Every row gives one point. The points of each table are mixes of a few directions, plus a little noise. How many directions does each table use, and how many do they share? Where both have some left over, give the other angles between the two spaces (their principal angles), to ten degrees, smallest first.

First, 5 rows:
[[-28 -45  -7]
 [ -6  -9  -1]
 [ 74 121  18]
 [ -6 -10  -1]
 [-34 -56  -8]]
Second, 6 rows:
[[-75 -22  60]
 [ 48  12 -38]
 [ 75  20 -59]
 [-63 -17  50]
 [-24  -6  19]
 [ 39  12 -33]]
Directions: first 1, second 1, shared 0; angles 60

First (6 x 3):
[[-77 -34 -62]
 [ 17   8  13]
 [ 51  21  40]
 [-68 -29 -53]
 [ 76  32  58]
 [  4   1   5]]
Second:
[[ 59 -68 -37]
 [ 16 -19 -12]
 [ 31 -35 -20]
 [-52  59  33]
 [-57  66  38]]
Directions: first 1, second 1, shared 0; angles 90

First (6 x 4):
[[  43   -1   24   55]
 [  59    3   36   39]
 [ -14    5   12   48]
 [-121    9  -36  -41]
 [   3  -22  -54  -60]
 [  31    6   18  -41]]
Second, 5 rows:
[[  1  21 -11   0]
 [  3 117 -62  -2]
 [  0 -86  44   2]
 [ -1 -72  38   4]
 [  0  16  -7  -1]]
Directions: first 3, second 1, shared 0; angles 80

First (9 x 6):
[[  37  -44   13   -6  -29   -3]
 [  80 -100   31  -12  -63   -6]
 [   5  -46   36   12   59  -15]
 [ -11   41  -28   -8  -35   12]
 [ -29   88  -58  -14  -66   21]
 [   9   10  -16   -8  -42    8]
 [ -15    2    7    8   36   -4]
 [ -11  -24   31   15   72  -15]
 [ -68   73  -16   14   70    2]]
Second:
[[  14   -4  -22  -57   42  -55]
 [ -57   74    2  -39   19   21]
 [  -6   55    4   -5    7   17]
 [  44  -28   19   88  -54   37]
 [  21   70   -4  -26   27  -13]
 [   7    4   -4   -6    5   -8]
 [  37  -47   -3   13   -5  -24]
 [ -57 -121    6   34  -45   27]]
Directions: first 2, second 3, shared 0; angles 30, 70

First:
[[ 27 -10 -41 -15 -58  53   3  45]
 [-18  -5  11 -17 -47  67  31  55]
 [ 31  29 -17 -17   9   6 -61 -27]
 [ 39 -27  34 -27 -37  77   0 -39]
 [ 90  36 -65   7 109   0 -42 -59]
 [-22  33  21   3  44  -5 -17  -4]
 [-39 -17  45   5 -17 -76 -20 -47]
 [-48 -33  52  46  73 -47 103  12]
 [-52 -11 -40  16 -76 -80   1  71]]
Second, 7 rows:
[[  40   74  -77   -2   67    7   42  -12]
 [ -55  -26   53   20    9    2   30   53]
 [  11 -109   26   26  -50  -21    1    2]
 [ -17   58  -34  -21  -26   -7  -78   37]
 [  -8  -81   77   18   -8  -22   37  -59]
 [  34   73  -44  -32   27  101   17   30]
 [  -3   11    0   -7  -19  -57  -50  -52]]
Directions: first 5, second 5, shared 4; angles 40

First:
[[ 62  50  42 -10 -54  -2  10 -45 -60]
 [ 71  43  66 -19 -57  -2  34 -20 -50]
 [-19 -17  -5  -2   9   1  17  37  26]
 [-32  -1 -44   8   3  -1  -8  16  10]
 [-26 -28 -22   7  39   0 -23 -11  14]
 [-16 -48 -26 -20  43  -2  38  -7 -36]
 [ 17   2  40   5   2   2 -18  -8  19]
 [-60  -1 -48  31  14   4 -50  40  77]]
Second:
[[ -51 -108   -5   -1  121    4  -14   -1   49]
 [  18   38    3   -1  -45   -2    6    0  -18]
 [  42   89    2    2 -102   -5   15    2  -43]
 [  -6  -13   -1   -1   16    1   -4    1    6]
 [ -22  -47   -2    0   51    2   -7   -1   20]
 [ -10  -21   -1    1   25    1   -3   -1   10]
 [  37   78    5    1  -89   -4   13    2  -36]
 [  -9  -19   -1    0   22    3   -2    0    9]
 [  21   43    2    0  -49   -2    7    2  -20]
 [ -20  -43   -2    0   51    3   -8    0   19]]
Directions: first 4, second 1, shared 1
